Each row of a before or after table is a point. The points were changed in one or more steps. Then noise was added and the rows were shuffled. The steps act on how far a point lies along the listed directions, d1 being the first. What was done? A step turns or swaps two directions, mirrors them in a line or flattens them onto one, adds a multiple of one to another, or multiplies one. Angles are multiples of 10 degrees, from the lower direction toward the higher: turns from -170 to 170, lines from 10 to 170 but not 90. Use the fewest steps. Two steps may share a direction if one is a turn and the other turns, adds or multiplies; they go together, in the order done. Otherwise the lowest direction goes first.

Directions:
(1): [-12, -51]
(2): [ 51, -12]
Before (8 x 2):
array([[ 35,  26],
       [ 28, -74],
       [ 22, -12],
       [-29,  25],
       [-31,  25],
       [-41, -43],
       [ 15, -70],
       [-26,  28]])
After, 8 rows:
array([[ -7,  40],
       [-38, -19],
       [-12,  34],
       [ -8,  38],
       [ 51, -61],
       [ 55, -44],
       [ 58,  16],
       [  0, -25]])
Steps: swap d1 and d2

Directions:
(1): [ 37, -17, -51,  28, -58, -20, -43, -21]
(2): [-53,   1, -43,  32,  25, -11, -32,  60]
(3): [-18, -10, -17,  66,  24, -18,  51, -49]
(4): [ 19,  24,   1,  45, -26,  78,  20,  29]
(5): [ 11,  29, -49, -32, -23, -29,  65,  31]
Before:
array([[ 13,  -5,  22,  21, -32,  67,  11,  14],
       [-20,   7,  18,   8,  13,   6,  31, -27],
       [-20,  30,  24,  14,  -1,  57,  -7,  48],
       [  2,  -7,  11,  33,  26,  12,  26,   3],
       [ -3,  -7,  25,  15,  20,  24,  10,  -8],
       [-12,  -8, -23,  68, -12,  27,   5,  -4],
       [-12, -27, -52,  59, -26, -11, -33, -35],
       [  0,  22,  -9,  -8,   2, -11,  33,  34],
       [ 36,  35,  -4, -90, -23,   4, -10,  60],
       [ -7,   8,  12,  -5,  13,  16,  -3,   8]])
After (10 x 8):
array([[  12,   21,  -20,    2,  -14,   -5,   30,   32],
       [ -74,  -14,  -40,   59,   34,   -4,  -23,   19],
       [  41,   20,   31,   64,  -66,  150,   35,   35],
       [  -1,   -4,    1,   38,    3,   34,   -3,    6],
       [   9,    9,    9,    4,   -5,   24,   -5,    0],
       [ -39,    0,  -18,   32,    8,   -6,    4,   -3],
       [ -44,   13,  -39,  112,    2,   80,    6,   60],
       [ 120,   34,   55, -135,  -67,   18,   34,  -30],
       [  34,   47,   26,   51,  -57,  127,   10,   40],
       [ -11,   -4,  -20,   66,   18,   27,    5,   37]])
Steps: multiply d1 by 0; add 1.5 times d3 to d2; multiply d4 by 2.5

Directions:
(1): [ 63, -30, -11, -15,  -3,  52, -53, -49,  22,  27,  36, -29]
(2): [ 27,  -2,  -6,   1,  15,  10,  53,  24,  -9, -32, 100,  29]
(3): [ -6,  38,  63, -27,  83,  20,  22,  -6,  34,  35,  -1,  -9]
(4): [-43, -70,  56,  27, -15, -44, -13, -13,  35,  27,  38,  11]
Before (14 x 12):
array([[-16,  65,  62, -15,  67,  20,  44,  18,   7,   7, -42,   0],
       [ 82,  20,  21, -61,  68,  55, -18, -30,  19,  33,  54, -48],
       [ 36, -11, -33, -30, -14,  60, -82, -46,  28,  22, -25, -36],
       [ 14, -36,  68,   7,  23,  19, -20, -50,  36,  23,  24, -22],
       [-71, -33,  50,  37,  -9, -54, -23, -14,   0,  27, -42, -11],
       [ -7,   8, -22, -18, -41, -20, -36, -12, -10,   0, -91, -37],
       [-14,   1, -22,   2,   5,   4, -25, -18,  27,  -4, -79,   9],
       [ -3, -11,  23,  -7,   2,  24, -92, -43,  19,  38, -63, -48],
       [ 30,   0, -37,  -9, -22,  -3, -12,   5, -30, -21,  -4,  -1],
       [  2, -45, -15,  23, -47, -21,   6,  13,   9,   7,  54,  24],
       [-41,   4,  65,  10,  39,   3, -19,  10,  24,  38, -22,  -6],
       [ 33,   0, -48,   5, -39,   0, -77, -27, -21,  -9, -61, -43],
       [ 18, -70,  32,  -1,   7,  -9, -33,  -6,  17,   5, 104,   5],
       [-12, -56,  91, -43,  51,  18, -46, -50,  86,  59,  56, -25]])
After:
array([[  12,   35,    7,  -29,   38,    8,    5,    0,   -6,    4,  -20,
         -10],
       [  55,  -43,   -4,   -7,  -13,   55,  -76,  -49,   19,   16,   43,
         -32],
       [  41,  -30,  -54,   27,  -34,   20,    2,   -9,  -46,  -37,   79,
           0],
       [  69,    5,    1,  -45,   24,   46,    4,  -17,   12,    6,   59,
         -30],
       [  78,   27,   -1,  -23,   56,   53,  -36,  -28,    9,   20,   13,
         -45],
       [ -37,  -51,   59,  -11,  -13,  -58,  -73,  -29,   39,   62,  -54,
         -45],
       [  12,   34,  -61,   -4,  -32,   -1,    3,   28,  -17,    2,  -52,
           9],
       [   1,  -61,   -1,   23,  -61,  -10,  -50,  -45,  -10,  -11,  -21,
         -15],
       [ -28,  -95,  -26,    9, -107,  -41,  -96,  -37,   14,   -3,  -14,
         -22],
       [ -29,  -60,   74,   39,    2,  -22,   24,    4,   25,    4,   66,
          25],
       [  35,  -14,  -14,   -5,   25,   45,    2,  -28,   47,   -8,   35,
          16],
       [  -6,  -55,    3,   40,  -35,    1,  -29,   12,    2,    0,   58,
          14],
       [ -20,  -12,  -41,    3,  -57,  -33,  -60,    7,  -39,  -23,  -83,
         -16],
       [  23,  -16,   -5,  -26,   10,   56,  -76,  -49,   45,   39,  -15,
         -32]])
Steps: mirror d1 and d2 in the line at 150 degrees; turn d3 and d4 by 100 degrees
